Every row gives one point. A path goes straight from each point to the next, and from the last back to the first. The post is the endless flat space through its rows: a point in 2 columns, a line in 3, a plane in 4, and so on, so that a path can go around it. How many times does the path go around the post? Going back the other way cancels.
(in the rows, 128 means zero)

Post (1 x 2):
[[132 127]]
Path (29 x 2):
[[110 126]
 [116 173]
 [150 160]
 [189 116]
 [147 110]
 [182 130]
 [165 156]
 [167  91]
 [115  88]
 [ 68 119]
 [116 149]
 [120 189]
 [ 76 127]
 [125 109]
 [149 115]
 [191 141]
 [150 173]
 [102 131]
 [ 84  84]
 [161  93]
 [175 139]
 [137 169]
 [ 79 154]
 [100 108]
 [154  92]
 [150 121]
 [140 151]
 [105 171]
 [108 116]]
Times around: 2

Post (8 x 9):
[[ 69  86 158 103 118 144 129 113 137]
 [159 104  76 125 149 103 138 155 125]
 [135 131 119 126 187  47 161 142 147]
 [138 156 115 113 165  71 165 154  98]
 [111 155 122 136 124 108 113 107 107]
 [ 83 143 154  99 114 153 102 111 141]
 [117 122 132 116 150 143 149  88 105]
 [147  99 179  96  99 122 140  98 137]]
Path (29 x 9):
[[ 50 132 144  99 114 120  98  78 131]
 [117 139  84  90  74 119  97 142 122]
 [111  17 122 121 163 104 168 107 124]
 [134  50 144 124 176 103 133 145 149]
 [158  93 167 142 115  80 129 123 146]
 [162 105 160  66 134 142 174 130 152]
 [ 49 120 140  81 177 116 206  95 114]
 [ 93 125 127  95 116 130 111 111 119]
 [ 90 114 139 141 187  36 129 129 142]
 [113 116 141 154 173 147 127 103  99]
 [115 104  97 122 198 150 184 156 112]
 [ 82 151 113 105 114 115 114 165 146]
 [165 147 143 101 102  59 116 108 181]
 [125  90 115 102 158  91 127 115 162]
 [135 114 157 124 172  59 166 159  92]
 [111 148 103 135 157 204 130  77  76]
 [133  15 180 121 125 128 157 145 112]
 [ 55  89 152 122 110  90 105 143 139]
 [120 156 138 110 128  79 120 117 122]
 [143 145  78 100 104 106 138 145 144]
 [ 44  98  79 114 139 153 153 165 121]
 [133 166 161 108 137 113 138 145 107]
 [ 89  65 118 131 157 126 103 161 160]
 [ 98 130 148  97 109 133 118  89  73]
 [139 157 104 110 159  58 132 114 155]
 [154 124  85 122 104 104 122 145 128]
 [ 84 114 112 128 181 203 167  76 104]
 [182 123 104 150 145 102 115 159 121]
 [111 124 153 110 134 112 121 110 104]]
Times around: 0

Post:
[[164 140 132 124 158 110 110 140 123 108 153 116 115 139 148 166 184 171]
 [108 127 123  93 167 129 114 141 180 105 128 161 101 151 104 142 122 121]
 [114  92 143 106 105 112 177 169  81 159 164 170 129 138  80 148 110 141]
 [ 86 131 172 115 119 131 100 131 158 109 103 149 164 117  70 118 136 121]
 [122 146 120 119  92 185  97 119  78 139 135 156 129 121 128 109 131 145]
 [ 97 118 146 104 134 180 111 143 133 103 110 134 111 116  76  70 132 133]
 [134 161 137 124 150 115 120 176 130 150 147 150 112  92  98 131 138 120]
 [141 142 110 118 152 107 108 171 132 112 106 127 137 128 154 134 117 155]
 [117 123  89 142 133 117  87  68  94 143 125  87 136 110 127 157 119 154]
 [102 130 139 111 104 165 105 145 142 111 146 120 121  91 126 132 103 130]
 [194 102 104 169 170  96  84 107 145  91 130  79 136 122 132 152  95 180]
 [ 91 112 104 149 113  79  96  72  96 121 123 128 124 130 126  95 112 152]
 [105  94 182 112 121 135 145 124  96 184 133 180 123 126 111 128 121 113]
 [161 145 148  94 147 147 126 169 200 132 115 151 129  78  78 141 171 173]
 [194 157 114 105 134  96  85 125 123 114 123  76 110 142 135 148 120 165]
 [ 77 112 115 173 115 105  63  94 105 163 134  87 151 155 133 117  93 138]
 [210 137 110 116 146 108 125 159 163 137 136 103 153 112 132 143 173 119]]
Path:
[[ 60 118 146 188 138  61  72 142  42  98 120 130 117 159 143 108 159 157]
 [ 64 134 140 129 165 124  82 155 146 119 160 138  56 119  85 119 101 167]
 [151 162 111  53 136  93  73  96 152 137 124 113  90 161  58 111  79  99]
 [172 121 160 121 169 142 130 183  85 121 149  76 117 166 134 114 115 124]
 [ 59 146 121 187 151 136 101 127 128 155 147 126  97  73 120 140 123 153]
 [195  76 173 115 115 135 133 124 150 124  96 141 158 123 101 132 131 161]
 [108  67 157 172 137  73  95  69 110 125 156 106 168  78 141 181 186 121]
 [143 156 109  92 171  69 110 149 119  98 134 151 124 135 143 127 154 130]
 [124 201  74  91 125 151  26 116 131  72  98  97 155 118 198 162  78 163]
 [118 155 150  76 129  87 140 120 131 130 132 125 107 110  86 120 178 110]
 [ 79 126 147 143 210 153 112 127 109  80 112 105  54 152  98 114 108 172]
 [146  95 206 162 152  53 152 215 160 163  95 162 161 138 151 131 138 139]
 [121 115 108  86  65 139 100 160 110 137 139 122 126  88 113 121  27  73]
 [116 133 110 138 167  24 132 176 142 162 191 126 106 114  83 143 156 158]
 [150 141 158  71 125 186 112 123 119 105 129 121  76  86  62 111  65 132]
 [187 106 120 151 124 170 121 174 144 143  99  97 158 134 134  87  89 161]
 [132 101 100 101  63 204 124 131  97 163 113 112 145  81 136 128  78 135]
 [163  91 112 134 123 162  91  90 123 125 111 101 111 113 139 120 140 160]
 [127  85  89 101 115 188 114 159 120 104 117 195 134 122 105  95 139 179]
 [103 109 182 119 183  65 122 146 111 103 121 110 117 146  47 145 133 198]
 [169 131 132 146 156 186 111 112  81  94 121 128 152 114 123  84 140 143]
 [169 121 126 126  96 166 121 167  74  97 140 120 168 198 181 116 102 125]
 [211  87 145 121 159 123 142 112 145 119 108 107 159 112 123 106  88 160]
 [107 168 102 134 113 110  57 114  39  96 106 122 171 142 170  89  67 156]
 [ 71 144 141 121 145  67 132 114 161 120 121  97 140 115  66 107 141 116]
 [ 81 165 148  81  88 174  83  96 127 144  65 103 101  94 128 114  79 136]]
Times around: 4

Post, 17 rows:
[[131  94 124  91 136 131 165  77 144 134 103 131  88 146 121 128 137 141]
 [140 131 126 154 119 108 105 122  59 171 166 116 126  87 118 120  83 204]
 [166  88 132 152 127 162 121 101 126 152 150  99 101 145  74 119 136 163]
 [100 136  89 148 147 116 181  81 163 116 138 129 100 148  82 126 125 175]
 [126  96 106  96 183 128  49 126 111 122 117  52 117 140  99 156 150 101]
 [139 139 143 141 166 148 172 134 114  90 178 122 137 115 107 148 126 119]
 [126  63 158 130 149 112  81 151 167 171 151 125 137 115 152 129  97 163]
 [172  88 130 104 164  96  44 120 157  91 145  99 127 208 168 139 162 134]
 [ 98 145 114 179 139 150 194 100  79  72 174 109  88 112 141 140 109  86]
 [151 136 135 141 150 147 164 131 156 143 123 153 131 175 107 117 104 109]
 [148  78  87 152 163 157 129 109  94 140 147 143 161 152 138 107 113 101]
 [117  89 154 143 118 114 130 118 151 146 124 101 146 126 105 171 136 139]
 [157  68 162 139 127 121  37 115 189 121 122 133 151 147 118 101 146 168]
 [111 124  76 116 116 154 146  77 137 150 155  94 140 128 102 141 113 115]
 [159  81 145 127 132  94 102 124 185 116 116  80 109 125 145 112 160 164]
 [119 171  94 128 169 139 128 140 145 132 132 133 109 120 116 163 145 150]
 [136 127 151 142 159 108 166  85 139 156 155 113 103 128 119 101 143 144]]
Path:
[[168  83 165 118 137 127 127 133 125  96 143  80 120 130  96 149 107 154]
 [169  60  80 145 162 137 103 122 107 108 133 117 140 113 134 116 146 108]
 [147 100 139 104 141 114 150 138 137 150 177  97 131 128  79 153 130 149]
 [135  71 168 151 119 129 142 123 152 136 126 171 158 170 160 142 175 150]
 [140  92 111 172 103 152 166  41 108 142 200  60 149 123 131 136 135 146]
 [130  68 101 155 181 170 113 101 129 125 165  99 115 131 119  86  89 124]
 [128  62 101  92 170 135  88 105 112 183 171  81 121  89 145 192 104 135]
 [ 77 149 117 185 124  63 217  74 150 134 238 171 115 162 151 126  72 158]
 [140 147 200 107 144 122 130 134 163 102 101 211 133 177  85 118 113 154]
 [135 104 141 147 159 127 179  84 100 171 167 133 137 170 102 137 128 158]
 [140  82 171  96 156 113 144 123 144 124 154 108 100 160 139 154  99 152]
 [122 179 113  91 164 103 146 103 150 165 101 120 117 108  77  85 141 199]
 [ 74  97 121 152 181 125 105 114  99 127 171  49 108 118  89 167 116 182]
 [169 134 134  61 185 120 110 117 178  82 135 172 129 172 137 114 145 188]
 [152 154 128  88 135  99 101  68 164 128  95 108  88 130 137 134 116 138]
 [ 97 135  96 134  59  86 126 123 179 169  76 125  64 169 143 165  77 122]
 [185  76 105  46 173 109 126  98 116 156 133 108 130 124 173  77 205 132]
 [132  84 163 119 181 112  95 127 136 123 116 112 189 145 157  78 125  65]
 [192  77 144 139 184 131 100 100 160 149 148 112 208 151 161 135 204 123]
 [128 141 102 147 114 161  86  70 168 138 138 134 116 112 115  96 119 152]
 [150  74  65 132 188 185  69 117 174 149 151  85 108  80  87  41 107 128]
 [140 104 152 116 155 132  75 113 153 150 120  78  81 115 107 166 170 113]
 [113  82 160 144  84  96 125 103 171 180 160 139 124 150 133 152 103 163]
 [146 150 109  87 138 140 133 121 168 162 181 105 141 128 154 122 145 144]
 [139 121 118 126 143 195 105 175 134 121 130  58 103 133 124 135 110 120]]
Times around: 4
